Each row is a point. The window is the flat piece filled in between its corners: a triangle in 3 columns, a solid with four corners in 4, and so on. A path goes straight from each point to the next, and from the last back to the first. After which points does the path pass through the window?

Window (3 x 3):
[[ 41 -35  22]
 [ 26  14  -2]
 [-30  11 -14]]
Path:
(1): [ 37 -28  30]
(2): [ 19 -28  34]
(3): [ 20 -43   4]
(4): [ 16 -22 -22]
(5): [ 3 -4 13]
(6): [ 33 -18  47]
(7): [ 35 -25  -7]
(8): [ 39 -36  -1]
Through the window after points: 4, 6, 8

Window:
[[ 25  18 -18]
 [-41  30  26]
 [ 18  -2  -9]]
Path:
(1): [-19  33  40]
(2): [-28  29  37]
(3): [-38  27  11]
(4): [-16  13 -18]
(5): [ 9 25  6]
(6): [28 31 23]
(7): [-10  18  -6]
(8): [-51  27  11]
(9): [-24  25  39]
(10): [ 47  11 -16]
(11): [ 22   5 -43]
(12): [-46  23   8]
Through the window after points: 2, 4, 6, 12

Window (4 x 4):
[[ -2 -25  35  -3]
 [ 36 -13  -7 -12]
 [ 56  51 -10   2]
 [ -9  21   2 -14]]
Path:
(1): [ 48  35 -16  17]
(2): [15 -8 -6  9]
(3): [ 32 -14  18 -31]
(4): [ 16  -4  45 -23]
(5): [  0 -18   0  23]
(6): [  7 -14  13  24]
(7): [  2 -18  42 -25]
(8): [ 77  34  20 -28]
(9): [ 43  13 -24  24]
(10): [ 43   6 -11  38]
(11): [ 47   5   7 -32]
(12): [ 17   7  44 -26]
(13): [ 2 -2 14  9]
(14): [-4 -5 23 25]
(15): [  6   0  32 -14]
(16): [ 54  61   6 -23]
Through the window after points: 2, 4, 6, 16

Window (6 x 6):
[[-27  -9   2 -27  60 -13]
 [-27 -31 -32 -11  27  -6]
 [ 38  -3 -17 -83  -6 -12]
 [ -8 -30   0  50   3   8]
 [ 28  20 -35  57 -34   3]
 [-42  11   2  -4  -2 -17]]
Path:
(1): [ 16 -13 -26 -32  21 -54]
(2): [ 10 -19 -18 -32  19  19]
(3): [-15 -13  -2 -10  18  29]
(4): [  8 -28 -20   2  25 -21]
(5): [  3  -9 -18 -37  20 -34]
(6): [-18   2 -21 -35  29  29]
(7): [  0   6 -15 -63   9  -1]
(8): [  5  -9 -19 -53  15 -34]
Through the window after points: none

Window (8 x 8):
[[-28 -26  17  37  30  -1  27  28]
 [ -6   6  21  31 -11  17 -73   2]
 [-35 -22 -34  10  -5   6  29  -2]
 [ 57 -15  -1 -34  13  12  -2  -4]
 [-45 -41  27   3 -16  27 -15 -14]
 [ 36  16 -19 -71  15 -51  14 -54]
 [-69 -18 -24 -64  21  28  -3 -22]
 [ 46  31  15 -67  -7  14  23  -7]]
Path:
(1): [ 48 -10   2 -30 -19 -51 -22  20]
(2): [-19 -36   5 -10   0 -10  -4  18]
(3): [-10   3   1  17  21  27  11 -56]
(4): [ 13   0  -5  21  25  33  -2 -48]
(5): [-27 -12   0  -4 -19  -6 -27  23]
(6): [-30 -31  -5 -42 -10 -21 -16  32]
(7): [ -4  -3   3 -29  17  34  11 -30]
(8): [ 10   6  -2 -20  20  -7  17 -26]
(9): [  2 -20  -2 -45   3 -23   5  10]
(10): [-49 -28  -6 -20 -27 -17 -10  40]
(11): [-21 -18   9   2  17  25  -1 -20]
(12): [ 27  31  11  -1  25  19  13 -61]
Through the window after points: 4, 6, 8, 10

Window, 9 rows:
[[ 50 -95  19   9 -37  43  28  13  -4]
 [-13  27 -17  17 -46   9  13 -14   7]
 [-18   8 -22 -10  -6   3  18  16 -10]
 [-10  43  12   6   6   6   3  10 -14]
 [ -9  15 -16 -16   2  13 -56  -9  -7]
 [  5  21 -13 -17   6  38   6  -5   1]
 [-12   9 -13  12  13   6   2 -24  -3]
 [ 17  35 -14 -15   2 -11   2  -9 -11]
 [-13  21  12 -25   4  -2   6  -6  15]]
Path:
(1): [  5  16 -21   2   4   1   6  19  23]
(2): [-19  13  -4  -8  -5   9  10  -5 -21]
(3): [-18  20  14  -4 -17  13  10 -27 -40]
(4): [-3 27 -3  7 10  6  0  7  3]
(5): [  2  44 -23   9  11   4 -24   3  14]
(6): [-27  41  -4 -31  -6  -2  -6 -20 -22]
(7): [  1  16  12 -20 -10  23   8 -28 -36]
(8): [ 3 17 -1  9 -3 14 -3  2  7]
Through the window after points: 1, 3

Window, 11 rows:
[[ -5  24   1 -25  -8  82 -14   6 -35   8 -13]
 [ 10  31  -9 -33 -52  23  13 -29 -44 -13  10]
 [ -9 -26  49   5   6 -28 -34 -37  21 -39  -8]
 [ 16 -40  33 -15  10 -57   1  35  43 -17 -11]
 [ 26  21 -18 -36  34  16   6 -41 -18  12 -13]
 [ 23  41   4   5  -8  24 -25  11 -82  15   5]
 [ -4  -2   1  38  12 -36  11   7  36 -43 -16]
 [-45 -54  14  12   8 -36   2  -5  -1   1 -15]
 [ 15 -87  -5  25   5 -41 -26  22  12 -56 -13]
 [ 19  35  13 -31   4  37  25  16 -94 -41 -24]
 [ 27 -54  41  35   9 -21  29 -13  27 -15  -1]]
Path:
(1): [ 27 -29  32  23 -35 -33  16   1  14 -16 -74]
(2): [  0 -22  41   8  -5 -15  -1   4 -12 -16 -83]
(3): [ -5 -28  -9   7  35  -1 -20   8  -5 -22  55]
(4): [  3   3   4 -16  15  24  22  20 -28 -23  61]
(5): [ 28   2  -5   9 -11  -7  -6   4 -36   3 -70]
(6): [  9   9   0 -11 -32   4   0 -23 -25  -7 -19]
(7): [ -7  12  -4 -35   7  19  30  -1 -26 -31  60]
(8): [ -3 -10  28   5  14  -8 -14  -8 -17 -25  12]
(9): [  7   0  11 -10 -31  -8 -18 -21 -17  -2 -60]
(10): [ 36 -22  11  17 -21  -9 -13 -19 -29 -12 -72]
(11): [ -3 -15  18 -11  15  -6  -1  12 -16 -45  11]
(12): [-19 -35   9   0  23   3  20  -7   0 -24  47]
(13): [ 32 -10  22  11   0 -20   1  -5  11 -14 -40]
(14): [ 20  -8   2  -5   1  -2  -1  -8 -18 -10 -33]
(15): [ -2 -21  12  -2  32  -1  -9   4 -14 -40  52]
(16): [-22 -18  15  -3  20  -3 -19  32 -11 -41  47]
Through the window after points: 6, 8, 10, 12, 14

Window, 12 rows:
[[ -5  12 -35 -50  30 -20 -15 -15   3  14 -10 -20]
 [ 15  10  20  24 -20  -5 -15   5  35  17   0   4]
 [ 20 -38   5  -3 -16   5  15  17  25  -8  12 -15]
 [ 10  -4 -27  13   7  20  -6 -11 -15  31  -7 -23]
 [-33  -2  22 -25  95 -13  18 -48  -8  12  -1 -22]
 [-19  14  -1   8 -28  15  16  -5  14   6   8   3]
 [-40  -1  46  24  11 -18  -1  15 -21   1  11 -15]
 [  4   7  52 -26  54 -15   8   7 -17  29  44 -22]
 [  2 -43 -48   5  32  36  53  42   3  -1 -38  28]
 [-22  -5   0   8 -15 -33  -5  -5  21  44  28   3]
 [ -3   4  -7  25  -5 -16  12  27  27 -14  34 -12]
 [-24 -10  26   7   6  30 -14  37  29  38  36 -24]]
Path:
(1): [ -1  -1  11  22  -1  10 -27 -15  -3   1  42  16]
(2): [ -4 -13  -1  -9  21  13 -20  -2 -18 -14  25  13]
(3): [-12   4  10   3  -4  -6  22   0  25  48  -7 -28]
(4): [-18   2  21  -5  10  -1  17  25   4  44  -8 -61]
(5): [-11 -11  11   3  24  17 -22   6  26   5  51  25]
(6): [ -9   0  -5   0   9  -4 -16  -9   0  19  28   2]
(7): [ -6  -4   8   1   7 -12  22  11  13  30   1 -20]
(8): [-12  13  11  -7  11 -20  28 -10  14  27  -6 -33]
(9): [-17  -9   4  -3  21  14 -13  -8   0  12  16  12]
(10): [ 13  -9 -13  15  21  -4 -34  -8  12  -3  16  23]
(11): [ -5  11  24   9 -28   1  32  22  27  32 -10 -33]
(12): [-19  11  21  -8  -2 -22  20   8  20  30   0 -38]
Through the window after points: 4, 6, 10

Window:
[[ 58   7  15 -35 -22 -23 -13  18  -9  18   0  -7  22  22]
 [ 15  -5 -41  23 -46  -7  25  -8 -33   7  -5 -13 -55  25]
 [-24  15  20  27  13  37  49 -22 -12 -37  53  73 -35 -30]
 [ 73  16  13  -4   3 -20 -63 -16   8  13 -29 -15  -8  -2]
 [ 12 -27  17  40  10 -47 -42  17 -47 -12  26  29 -10  -8]
 [ 53 -38  16 -13   3 -43  32 -25  27 -41 -33  11  21 -35]
 [  6  28  -2  36  24 -36  56 -15   6 -21 -42  64  -3 -25]
 [ 33  15  30   8 -45 -46  14 -35  30 -39  27  40 -11 -28]
 [ 74  12  18  34 -12   3  36 -25  37  15 -25  18  58  24]
 [ 34  35   5  10  -1  23 -59  44 -19 -15  33 -32  24 -27]
 [ 34  21  60 -14 -56  -5  18 -40  -7  -8  16 -49  12  10]
 [ 38  11   3  35  53  -6  17  58  36 -21 -39   9 -30  -5]
 [-16  -6  17  36 -13  13 -52  38 -15  21   6  37   5 -18]
 [ 28  30 -15 -13  19  -7 -28   6  41   0   0 -63   3  27]]
Path:
(1): [ 41   4   8   9   5 -22   7  12  17  28  13 -21 -13 -19]
(2): [ 20  15   6  -4  -5  -9 -17 -14  19 -41 -17  -4  16  15]
(3): [ 26  10  16   9  -5  -5  -5   5   1 -33  -4   9  12  15]
(4): [ 47  -5   0  -7  -6 -10 -17   6 -22  69  12 -45 -14 -46]
(5): [ 29  -3   2  20  16 -12  13   0  15  19  15   2  -2 -31]
(6): [ 26   8  12  26  -3 -11  -2  -4   6 -29 -21  23  -6  -4]
(7): [ -5  18  15  10  -5  39 -11  18 -17 -51  -1  52 -11  27]
(8): [ 15  -1  17  31   7 -25  41 -29  13  16  44  20 -15 -70]
(9): [ 33  -6   5  21   8 -23   2   4 -12  22   0   9  -5 -36]
(10): [ 16  20  36   8 -18   3 -23  -1   9 -66   5  20   1  55]
(11): [ 31   8  15   8 -23   9 -18   4   4 -46  -1 -15  -7  18]
(12): [ 36  14  -2   2  -3 -19 -14   8   1  39  34 -10   0 -27]
Through the window after points: 1, 7, 9

Window (14 x 14):
[[-24 -38 -47  38 -15 -28 -29  15  16  -2  15  -8   4   7]
 [  3 -56 -32   6  38 -45   7  36   3  10  19 -33  31  20]
 [-35 -16 -16  18 -11 -60  20 -26  13  14  15 -36  27  19]
 [ 42  16   9 -32 -40  32  32   2   1  24 -23 -11 -24  30]
 [-30   9  29  13 -10 -52  -7  48  36   1   7 -52  -2  -2]
 [ 28   4  32 -29  10  20 -19 -51   5 -35 -43  -5 -15  -9]
 [ 13 -32  28 -57 -15  82   2 -41  26 -11 -19 -21   5 -23]
 [-28 -10 -51 -14   8 -14 -12  12 -31 -26  27 -28  46  -5]
 [ 21 -25 -11 -95  -8  17  -4 -27  17  -7   0  -6 -33 -30]
 [ 17 -12  19   3 -16  32  21 -36 -18 -21  13 -51 -55  18]
 [-26 -34  21  31 -15 -62   3  27 -19   0  45   4  23  10]
 [-42 -36  -8 -63  22  40   6 -21 -10 -15 -47   3 -20 -23]
 [ -7 -36 -10  20 -37 -52  29  25   9 -47   4 -32  15  22]
 [-22  -3 -14  15  14 -23  26  13  31 -28  42   1   7  31]]
Path:
(1): [-11 -12 -13  17   1 -36  38   4  10 -12   9 -11  13  -8]
(2): [ 11 -11   7  -4  -7  10  26   4   6 -14   3 -20  -2 -39]
(3): [  6 -31  -1 -50   3  16 -40 -16   2  -8 -17  -4  -8  64]
(4): [ -8 -32  17 -36 -20 -13  -8   8   5  -3  18 -37  -2  60]
(5): [ -6 -20 -30  17  -2 -15  23   4   6  -7   4  -2   7 -45]
(6): [-11 -16 -35  13   9  -9  36   9  -8   7  17 -20  13 -46]
(7): [-17 -28  -3 -15 -12 -29  -9   2   7 -15  16 -21   8  40]
(8): [-17 -33  -8  -6  -9 -25  -5   1   8 -10  14 -33  10  33]
Through the window after points: 8

Window:
[[  0 -21 -19  28 -38  34  30   3 -43 -31 -38 -40  -4   7]
 [ -8  24   5 -21   7 -43  35  12 -11   3   6 -47  10 -18]
 [ 15  39   5  13   6  -2  19 -14 -36  14 -44  16  -5 -16]
 [-12 -68  20  -6  -8   3 -24  -4 -33 -30  23  43 -23 -15]
 [ 38  27 -53  38 -12 -45 -14  21 -20  15  21  14  60  40]
 [ -9 -42  31   6  13 -20 -20  -4   5  21   2  18   9  18]
 [ 17  -4 -28 -28  38  -1  16  24  16  13  14   8  31  -9]
 [-27  42   7 -23 -29  52 -18 -67  34 -37  30 -73  95 -28]
 [-64  32 -33 -63  22 -36   9 -17   4  53 -14   0   3  46]
 [ 22   2  10 -51 -10 -10 -10  22   5  -2 -19  11  28  17]
 [ 41  -2  -7  50  -8   8 -38  -3 -23 -32   8  15 -24  46]
 [-49  37 -52  12   9  -9  -3  54  -3  26 -11 -17  -2 -36]
 [ 17 -50  -5  -9 -18 -10  -4 -16  24 -21  -8  21  -7 -19]
 [ 21 -38 -20 -45 -27  35 -29 -30  -1  76  55 -40 -36 -15]]
Path:
(1): [ 15  -3 -86   0  22 -43 -57  -6 -15  17 -12 -22  31  -8]
(2): [ 11 -41 -24 -18   8  -5 -30 -31 -15  18 -15  -6  35 -24]
(3): [-12   7  10   2 -27  21  11  17   9 -10  25  17 -37  30]
(4): [  2 -15  -7   1 -21  -9  -1  10  -4  -2  21  27  20  11]
(5): [ 14 -11 -43 -17  31 -27 -47   0 -18   5 -23 -71   6   9]
(6): [-11  -2 -38 -23  21 -30 -31   2 -26 -11 -16 -79  35   1]
(7): [ 18  -6  12 -15 -16   2  17  -4   3  10  12  15   3   5]
(8): [  1   3  23  20 -24   2   7   2  12 -10  22  22   3 -11]
(9): [ 15 -25 -33 -31  13  19 -35 -18 -33  -3 -15 -44  28  -2]
(10): [  0 -13 -24  -7   1  15 -19  -7 -24   2 -15 -11   3  -4]
(11): [ 10 -15  10   1 -28  -4  28  -1   2  15  17  -7  -8   0]
(12): [-24   1  35 -13 -25 -12  31  58  35  20   4  20  12  44]
(13): [ 11   2 -61  -8  15 -13 -25 -36 -40   6   3 -21  22 -50]
(14): [  7 -29   6 -20   7 -23 -39 -13 -14  -1 -10   7   6   1]
(15): [ -7  -2   4  21 -12  15  38   3  -4   3   6  17  -8 -12]
(16): [ 13  11   6  11 -18  -2  12   9  -9   5  21   8  11  27]
Through the window after points: 10, 14, 16

Window (14 x 14):
[[ 13  36  25  -1 -46 -20  26  32 -33  10 -45 -43 -16   9]
 [-28  21  13   6 -25 -36 -14 -34 -15 -44  53  51  25  27]
 [ 32   8  39  31   6   5 -22  -2 -23  50 -31 -17 -29 -18]
 [ -9  12   5  14   3  -6  47 -13  21 -27  63  27  -5  -8]
 [ 22  29 -16  -2 -30 -10  -6 -49  43 -21  -8 -59  19  -3]
 [-22  23  21 -29  -8  33  12   2 -19  20 -78 -35  -8 -19]
 [ 36 -18  19 -11 -21  29  -5  36 -64  80 -17 -30  21 -23]
 [  4 -30  39 -32   6 -45  28 -20   8 -46  29  38  -2  31]
 [ 36   2   8  26  42  37   7  16 -63  15 -38 -60   5  -7]
 [ 22  25 -28 -26  15 -45  18 -30  -9 -31  31  49 -11  -3]
 [ 18 -22  -2  -6  14  38 -24  62 -44  37  -4  -5 -41  25]
 [ 45  12  -3  23 -22  25  14  -5  13 -34 -50   1  15 -18]
 [  6 -24 -29  52  15 -15 -20  31 -14  50 -35 -41  26 -33]
 [  1 -11   1   8 -51  20  30 -23 -50  42 -63 -37 -27  19]]
Path:
(1): [ 31   8 -13 -24   3   4  22   6  -6  40 -14 -25   3  31]
(2): [ 25   2  13  -9   4   4   6  -8  -9  17 -11 -11   9  18]
(3): [  7  -9  18  -3 -23  -7   7  10 -28   8  -9 -11  -7 -16]
(4): [  3  -3  10 -15 -29  40   1 -11 -27   9 -18 -26 -28 -53]
(5): [ 17  -1  21  32  13 -19   7  35 -16  31 -25 -14  17  61]
(6): [ 16 -11   6  37   7  -1  35  10  -4  29 -35   8   6  18]
(7): [ 15   6  -3 -45  -8   0 -33   2 -24 -21  36 -44 -22 -43]
(8): [ 25  -8  -9  35 -14   7 -11 -27 -44 -53 -25 -41   9 -60]
(9): [ 19   6   8   6  -2  20  17  10 -20  28 -40 -20  -3  12]
(10): [ -2  35  13   0  12  20  32 -11  13  28   0  22   9  63]
(11): [ 16 -30   3  -5 -27 -14 -16  21 -33   2  -8 -19 -18 -37]
(12): [  9  -9  17  33 -18   0   2   1 -35  -1   1  -1  -8 -15]
Through the window after points: 2, 8

Window (14 x 14):
[[-34   4  26  17  18 -13   1  14  18  19 -23   4  17 -14]
 [ -9 -48   3  -2  95   3  56 -26  47 -14  48   2  41 -17]
 [  0  -5  -2   5 -20 -17   0 -22  24 -34  -3   9   0 -35]
 [ 85 -38  16 -65  12  -9 -77  26   4 -45 -19 -36 -45 -27]
 [-11   8  -3 -21  -5   1  35 -26   3 -42 -25  14  -5  24]
 [  2 -17 -17   1  24   8 -19 -20  47  -3  15  45  33  -2]
 [ -3  -7 -14  14 -34  -3  24  23   4  12  41 -10  11  -3]
 [ 11  16 -23  17  30  30  26 -10   3  -3 -12  20  18 -46]
 [ 22  -8 -19   4 -11  -7   8 -25  20  11  -5 -16 -22  -4]
 [  1 -23 -10  12  11  -7 -13 -29 -20 -24 -15  18   1  -5]
 [ 16  43   3  24 -18  -2 -27 -36   4   3  45 -19  27 -11]
 [-17   7  -7 -26  18 -56  32  15  -1   7  19  -3 -11 -10]
 [ 55  -2   5   5   9 -29  -5  -2  11 -48  -5   1 -21   9]
 [-18  21 -22  13  19 -26 -31  10  16 -20 -10 -35  17 -10]]
Path:
(1): [-59  15 -40   6  33  14  -9 -15  31 -39  34  27  -4 -17]
(2): [ 22 -16   8  -2  10  -8  14 -16  15   7   6 -12  22 -15]
(3): [ 25 -29  -8   5  33 -49  13 -20  13   9  -9 -23  46 -20]
(4): [-25   1  -8   2  20  43   1 -12  22 -37  29  27 -30   2]
(5): [-12  -1  -6  12  24  10 -18   5   7 -27  32  18 -13 -16]
(6): [ 40   9 -22  -1   1 -11  34 -34  13  19 -51 -20  38 -26]
(7): [ 29   0 -28 -16 -11 -28  -3 -11  15 -11  -5  -8  38   2]
(8): [  7 -13  11   6  24  11  -5 -12  15 -29  28   1 -27 -27]
(9): [-18  -4   0  -7  32 -10   4 -18   4 -24  15  10 -24  -4]
(10): [ 29 -15 -11   8 -11 -15  11   5  20  -3 -24  -4  28 -22]
(11): [  7  -8   1  -5  12 -16  12   0  13 -12  -7  -3  18  -4]
(12): [ -4  11  -8   0  10  -1   1 -17  22 -13  18  -3 -13 -16]
Through the window after points: 3, 5

Window, 14 rows:
[[-34  -5   0  25 -13 -16  26   5 -15  -8   4  -8 -19   5]
 [ 18 -20  36   1 -42  36 -15 -20  22   4   3  13 -19  41]
 [  7 -62  50  49  -9   0   9  32  23  38 -15 -19  12 -13]
 [  0   6  39  -2 -17 -19 -16  44  -6  49  31   4   3  -9]
 [ 37 -45  34  -5 -32  25   2   6 -28   9   6  27 -56   4]
 [ 34  11   3   0 -18  29  17  49  19 -28  16 -25 -16  23]
 [ 20   5 -56  17 -13 -11  -9 -10  50 -28   0  25  60 -30]
 [ 23  -6   1  49  32  -8  -4 -14  37 -15  -5  23   9   8]
 [ 40  24 -24 -55 -10 -24  58 -13  19  17 -12  -4 -15 -27]
 [  7  27   0  20  -7   5  40   2 -35  -3  10  22  29  16]
 [ -1  -1 -36  -7   1  12  34   4  -4  17  40  11   1  27]
 [ 30 -23  -4   1   7   9  17 -46 -14  -7  17 -41 -12  -3]
 [-11   3   5   9  44 -11 -32  59  39  68 -95 -11  43 -66]
 [  6 -32  14 -11   5 -23  12   7 -25   1   0  -6   6  34]]
Path:
(1): [ 35 -12 -61 -11 -47 -19   0  -9  -4   1 -28 -20 -17  33]
(2): [ 30 -19  -2   2 -22   5  -3  17   5  35 -17   3  -6  17]
(3): [ -4  -6  12   0   6   1  21  18  -2  -5   9 -11   7  -4]
(4): [ -8 -42  24 -24   6  20  58 -15  33 -14  -9  28   8  -4]
(5): [ 34   7  -5  51 -29   0 -61  30 -26  21  18  -7  -8  18]
(6): [ 18  -8 -32   4 -25  -8  12  -8  -1  32   5 -13   2  17]
(7): [  4 -10  16   4   2   5  10   2   7   1   1  19   2  -7]
(8): [-33 -61  34  -1  23   3  20 -14  34 -17  24 -12  -6 -11]
(9): [ 36   7 -10  15 -13  -1   9  -6 -19   8  -5  -4  -9   8]
(10): [ 44   7 -28   4  -7  -4  15  13   1  14 -15 -10 -12  20]
(11): [  2   6   4 -18  -7  -6  41  -6   4   7  12  10   7 -15]
(12): [ -8  -1  48  10  40  21  41   8  25  13  25  25  20 -36]
Through the window after points: 8, 10

Window:
[[-13  24   8   8  -1  66  28 -46  45   5  35 -11  32 -14]
 [ 29  -3  28 -22  12  45  25  11 -25  35  -3 -16 -21  22]
 [ 36  -2 -65 -11 -51  -4  51  31 -11  46  27  -8  38  -2]
 [-16   8 -40 -31 -13  -3  40 -23   9  17  19  29  26  54]
 [  6 -10   1  -5 -38  34  19 -18 -58  22 -50 -18  14 -66]
 [-12  53 -27   3 -32  48 -32  38 -20   9  21   1  56  35]
 [-14  -9 -38 -37   4 -29  10  -6  32 -15  39 -14   7 -15]
 [  3   4 -18  77   7  13  -8 -12  -4 -36 -14 -20  34 -18]
 [-42 -23  -7   5  21 -11 -17  15  18  26 -23  21   7  25]
 [ -1   6  38  21  15  -3  17   1 -33   6 -40 -61  36 -15]
 [-36 -28  27  -3   1  62  22  -9  18 -19 -11  21  33  17]
 [-30  23 -18 -18 -17 -18  43  22   2  11  75 -25 -30 -32]
 [  8 -25   9  28 -45  38 -14 -39   3   7 -11  17  59  39]
 [ 24  40  -6  44 -10 -35   4  36  21 -19  -3   2  26  -6]]
Path:
(1): [-16  29 -21  -9 -23  37  10  13  -7   3  -1 -17  14  11]
(2): [ 26 -10  -1  23 -15  -3 -24  18 -25  35  35  27  73   1]
(3): [ -1  -3  -7   3   6   0  24  10 -28  33  14  46  29  -9]
(4): [ 10  21   8 -10 -22  58   3  -8  24  -8  -3 -61   1  42]
(5): [  4 -22 -45   9 -47  26  26  10  10   5 -15 -18  -7 -13]
(6): [-12  32  17  -6  29   2   8 -10   9  25  38  14  61  15]
(7): [ -5  -7  -7  12  -9   7  -2  -9  -5  18  11   2  46 -11]
(8): [-22  19 -13   3 -35  26  34  13   0 -24 -37 -22 -14  16]
Through the window after points: 1, 3, 5
